Rows are points. Each copy is the shape, with its points in the same order, turned, moved and blurred by noise. Say if it was mirrored as well.

Shape, 6 rows:
[[ -4 -14]
 [-29 -37]
 [-33  49]
 [ -1 -66]
 [  5 -38]
 [  2  46]]
Copy 1, 6 rows:
[[-17   8]
 [-53   8]
 [ -6 -63]
 [-51  43]
 [-22  35]
 [ 21 -37]]
Copy 1 is: mirrored
Copy 2, 6 rows:
[[  6 -20]
 [ -5 -62]
 [-50  20]
 [ 35 -67]
 [ 32 -32]
 [-20  33]]
Copy 2 is: only turned
Copy 3:
[[-12 -40]
 [-58 -40]
 [  3  29]
 [-61 -77]
 [-34 -63]
 [ 20   2]]
Copy 3 is: only turned
Copy 4 (6 x 2):
[[ 21  14]
 [ 45  26]
 [-36  53]
 [ 57  -9]
 [ 33 -14]
 [-43  18]]
Copy 4 is: mirrored

Shape (7 x 4):
[[ 10 -53 -31 -66]
 [ 36 -65  -7   5]
 [ 12  -6 -14  13]
 [-33 -35  89  -4]
 [ 32 -16  51   6]
 [ 20  26 -38 -35]
 [ 65   7 -28 -32]]
Copy 1:
[[-39 -50 -15  51]
 [ 26 -36 -36  24]
 [ 10  21  -5  18]
 [ 11 -42  53 -63]
 [ 43 -28  31   5]
 [-32  28  10  72]
 [ 26  -5   9  87]]
Copy 1 is: mirrored
Copy 2, 7 rows:
[[-33   2 -65 -62]
 [ 39 -15 -53 -32]
 [  6   0 -19  12]
 [  6 -85  40 -46]
 [ 35 -15  24 -32]
 [-40  44 -18  -4]
 [  4  61 -23 -27]]
Copy 2 is: only turned

Shape:
[[ 27 -10  33  37 -33  13 -26 -11]
 [-64   9 -31  24  -3 -60  18   6]
 [-20  17   8  20 -19  -2  17   0]
 [ 12  15  -1   9 -25  32 -21 -28]
 [  9  61  27 -41  28 -24  54 -33]
 [-24  76 -43  10   1   5   1  26]
 [-33 -17 -19 -49 -25   6 -13  42]
 [-31   6   8 -27 -13  -2  16  54]
 [ 35  10 -22 -14  30 -13  43 -16]
 [ 12  31  23  66  29 -43 -35 -28]
 [  1 -95   2  14  68  26  -6 -16]]
Copy 1, 11 rows:
[[ 23   4  44  14 -20  43 -35  40]
 [-33 -28 -32  25   6 -50 -46   7]
 [ -9 -21   4   1 -12  14 -23   5]
 [-20  36  41  -5 -31  32 -34  13]
 [ 14  -7  35  -5  -8 -37   9 -82]
 [-20  26 -41 -36  -3   3 -41 -32]
 [-22 -13  -1 -56 -28 -19   5  58]
 [  4 -34 -17 -39 -11 -12   5  16]
 [  7  31  14  26  -7 -27  28 -23]
 [ 24  21  21  40  41   8 -86  -1]
 [-29  19  58  37  65   3  44  68]]
Copy 1 is: mirrored
Copy 2 (11 x 8):
[[ -1 -20  18  45  -9  16  -8 -28]
 [-46  33 -26 -35 -44 -22  12  57]
 [-14   5  17  10 -33  -4  29  16]
 [  5   8  11  17 -24  40  19 -26]
 [ 25  46  43 -35 -23 -35  89   9]
 [ -9  45  24  -7 -12  50  36  63]
 [ 13 -39   4 -42 -29  25  -4  48]
 [  4 -33  35 -32 -19  -3  18  62]
 [ 20  14  -8 -30  27  -7  75   0]
 [-44  72  20  20  32 -27   1 -21]
 [-53 -43 -17 -45  48   1  27 -65]]
Copy 2 is: only turned

Shape:
[[ 27 -25  33  -2  14 -28  20   6   1]
 [ 13 -22   9  -5 -34   8  77  46 -48]
 [-44  83 -15  22  35  17  -9 -25  61]
 [ -6  -6 -38  -8  41   9 -19 -28  20]
 [-24   2 -22  22   1   0 -32 -62 -15]
 [-32   6  25  -7   6  47 -68 -48   7]
 [ -3 -26   7 -29 -48 -66  -2 -20  47]
 [ 10 -14  17  47  27  24  -8  -2  38]
 [-46 -54  29  -7  -6  -5  63   2 -20]
 [ 22 -43   7 -10  -6 -26  29  95  -8]
 [ 24  12  14   7  -1   0  -1 -22  24]
 [-37  10 -64  39 -17  51 -24 -46  47]
 [-14  17 -10  24  16  15  10  23  26]
 [ -2 -32  38  42   3 -40  17  58 -37]]
Copy 1 (14 x 9):
[[-17  -6  23 -26  38  33 -13  28 -12]
 [-35  37 -13  30  24  47 -68  -9 -27]
 [ 57  14  52  17 -42 -45  34  27  65]
 [ 31  -9 -14 -29 -16   3  34   6  25]
 [ -4  10   3 -17 -38 -14  62  -4 -13]
 [ -1  -2  29 -11   6 -19  84 -48  30]
 [-14 -19 -18  19  58 -16  38  69 -26]
 [ -3 -43  45 -19 -11  -7  -9  -5  19]
 [-63   3  -8  39   6  60  -8  16  13]
 [-43   3 -27 -15  63  11 -84  23  10]
 [ 22  -5  34  -6  17  -4  12  13 -11]
 [ 33 -35 -12  28 -62 -52  42 -25  17]
 [  7   0  17   5 -12 -17 -24   6  34]
 [-84  17  18 -27  17   5 -52  24  -1]]
Copy 1 is: mirrored
Copy 2 (14 x 9):
[[  8 -14  34  25 -19 -22  -5  27  24]
 [-53 -38   6  16 -73 -32  59   7  25]
 [  4   6   3 -77  -4  47 -81 -54  11]
 [ 23 -16   5 -39  45  15  -9 -11  21]
 [  8  -3 -21  11  48   1 -17 -51  19]
 [-11  38  39  -1  60  39 -23 -51   3]
 [  9 -62  31  24  14 -25 -33   7 -56]
 [ -5  12   1  -2   5  42 -37  24  31]
 [-68 -55  36  25  -2 -27   8  -7  53]
 [-40  -8  26  -9 -39 -58  33  75  -3]
 [ 19  -1  14   3 -16  19 -14  -8   2]
 [-27 -18 -43 -44  55  67 -32 -41  -6]
 [-23   7   3 -38 -17  17 -22   5  14]
 [-38  19  -4  29 -33 -64  -6  44  36]]
Copy 2 is: only turned
